Every row gives one point. The last column is the point's height on a tilted bowl or saddle (a function of degree 2), plus a little noise. Along how many of its main directions does it bend up, bend down or stay straight?

Points:
[[ 0.8 -3.9 -5.9  5.2]
 [ 0.2  0.4 -2.3  1.0]
 [ 0.8  0.6  4.5  1.8]
 [ 5.4 -5.7  3.4  6.0]
 [ 0.3 -0.4 -0.7  0.4]
 [-1.4 -0.9  2.3  0.7]
 [ 0.3  0.8  1.8  0.5]
 [-4.9 -4.3 -2.7  4.9]
 [-4.6  3.9  1.7  3.6]
 [-0.5 -0.1  6.1  2.8]
 [ 1.5  5.8  2.9  4.5]
 [-2.7  2.8  3.9  2.6]
 [-3.1  3.2  0.6  2.1]
 [ 2.9 -0.9 -3.0  2.2]
 [-1.7 -1.5 -2.2  1.3]
 [-1.3  0.0  3.7  1.2]
 [ 0.3 -1.3  4.9  1.9]
 [-0.3 -4.2  2.2  1.9]]
Directions: 3 up, 0 down, 0 straight

Points (21 x 5):
[[ 1.1  1.7  0.6 -4.4  1.3]
 [-3.6  0.2 -1.9  3.2  1.4]
 [ 3.9  1.1 -2.9  1.4  1.2]
 [ 4.8 -1.5 -1.3 -0.9  1.4]
 [-1.0  1.4  1.6  0.3 -0.3]
 [ 3.7 -3.6  2.5 -2.2  2.7]
 [-1.5 -5.2  0.0 -1.0  2.0]
 [ 0.0 -2.4  0.0 -5.0  1.7]
 [-1.2  6.6 -2.9 -1.9  4.1]
 [ 1.6  6.2 -6.2 -0.9  5.4]
 [ 3.5  2.5  4.2  1.9  3.0]
 [ 0.8 -1.6 -1.0 -2.1 -0.2]
 [ 1.5  0.1  3.3 -2.9  1.4]
 [ 0.3  1.7  2.5  2.5  0.5]
 [-4.1 -4.8  1.6 -2.7  3.7]
 [-0.3  1.1  3.8 -0.4  0.8]
 [ 3.1 -4.7 -0.4 -3.4  2.8]
 [-0.4 -4.0  3.7  2.5  2.5]
 [ 4.5 -4.4  4.0  6.8  8.5]
 [ 4.6 -0.9  1.5  2.0  1.9]
 [ 1.6  3.5 -2.9  2.7  1.6]]
Directions: 4 up, 0 down, 0 straight

Points:
[[-1.7  0.5  1.8 -1.5  0.7 -0.9 -0.5]
 [-2.0 -1.0 -6.6  3.9 -2.1  5.4  3.2]
 [ 1.9 -1.1  3.1 -0.1  1.7  0.8  1.1]
 [ 1.9 -1.6 -5.5  2.5 -1.2 -0.6  1.9]
 [ 1.5  1.1 -3.8 -4.5  0.7 -1.9  4.1]
 [-1.7  3.5  2.3 -4.0 -2.8  1.1  0.8]
 [-6.1 -2.7  0.2  2.1 -5.1  1.2  3.2]
 [-4.3 -1.6  0.3 -6.1  1.2 -0.5 -1.6]
 [ 1.5  4.0 -6.0 -4.7  1.4  0.3  6.6]
 [ 0.4  3.8 -3.3 -4.5  0.7 -0.6  3.1]
 [ 0.7  4.1  4.8 -3.3  1.6  1.4  2.4]
 [ 0.4  3.7 -3.9 -3.8 -1.1 -0.9  2.9]
 [-2.6 -1.0 -5.9  3.8 -3.9 -4.4  2.9]
 [-0.7  1.2 -1.3  1.4 -2.6  0.1  0.7]
 [ 1.1  0.2 -0.5 -1.0  5.1 -2.0  3.2]
 [-4.8 -0.1 -2.1 -1.8  4.8 -0.8  2.0]
 [ 2.0 -6.1  0.3  7.0 -1.3  2.8 -3.4]
 [ 0.6 -3.2 -1.6  3.6 -0.3 -2.4  0.2]
 [ 4.7  0.5 -1.6  0.4  2.5 -0.3  3.6]
 [ 3.2  0.3 -0.7  0.6  3.3  2.0  3.5]
 [ 0.9  2.8  0.0  2.2 -1.5  1.0  0.9]
 [ 1.0 -1.5  4.7  1.5 -2.8 -3.1  0.2]
 [-0.8 -1.7  3.2 -2.9 -0.6  0.3 -0.4]
 [ 1.0  0.5 -0.1 -1.4 -2.2  4.7  1.1]
 [ 0.8  2.0  3.1  1.3  6.2 -2.4  4.1]
 [-6.3  2.9 -0.7  1.0  4.0 -1.6  1.9]
 [ 1.6  1.4  2.5  4.1  4.7 -0.2  4.6]
 [ 0.7  1.0 -0.9 -3.2  2.3 -1.9  1.8]
 [-5.3  3.2  0.9 -4.8 -5.5  6.2  1.7]
 [-0.5 -0.2  1.4 -0.7  1.0  0.3  0.3]
 [-7.0 -3.3  4.9  4.7 -7.8  1.6  6.7]
 [-1.5  0.9  2.6 -2.0 -1.9 -3.4 -1.1]
 [-0.1  4.6 -0.2 -4.4  1.3  2.7  2.4]
 [-3.7  1.7 -4.2 -3.1  4.3 -5.7  0.9]
 [ 3.4  0.3 -0.2 -4.5 -0.4 -2.6  3.1]
 [ 3.0  2.4  1.7 -4.9  2.8  3.2  4.6]
 [-4.1 -0.7 -1.8 -0.3  1.3 -2.1  0.9]
 [-2.4 -2.9 -2.7 -1.4 -2.5 -4.5  1.7]
 [ 4.7 -0.7 -4.2  1.4  1.6 -1.9  2.9]
 [ 0.6  0.6 -3.9  1.7  2.9  1.0  4.0]
 [ 4.1 -2.3  0.5  1.2  1.1 -4.5  0.2]
 [-1.8  0.8 -3.6 -0.4 -1.4  1.7  2.4]
 [ 1.9  0.5 -3.4 -7.8  0.7  6.6  6.9]
 [ 5.9  1.4 -2.9  3.2 -6.8 -0.7 -1.7]]
Directions: 3 up, 2 down, 1 straight
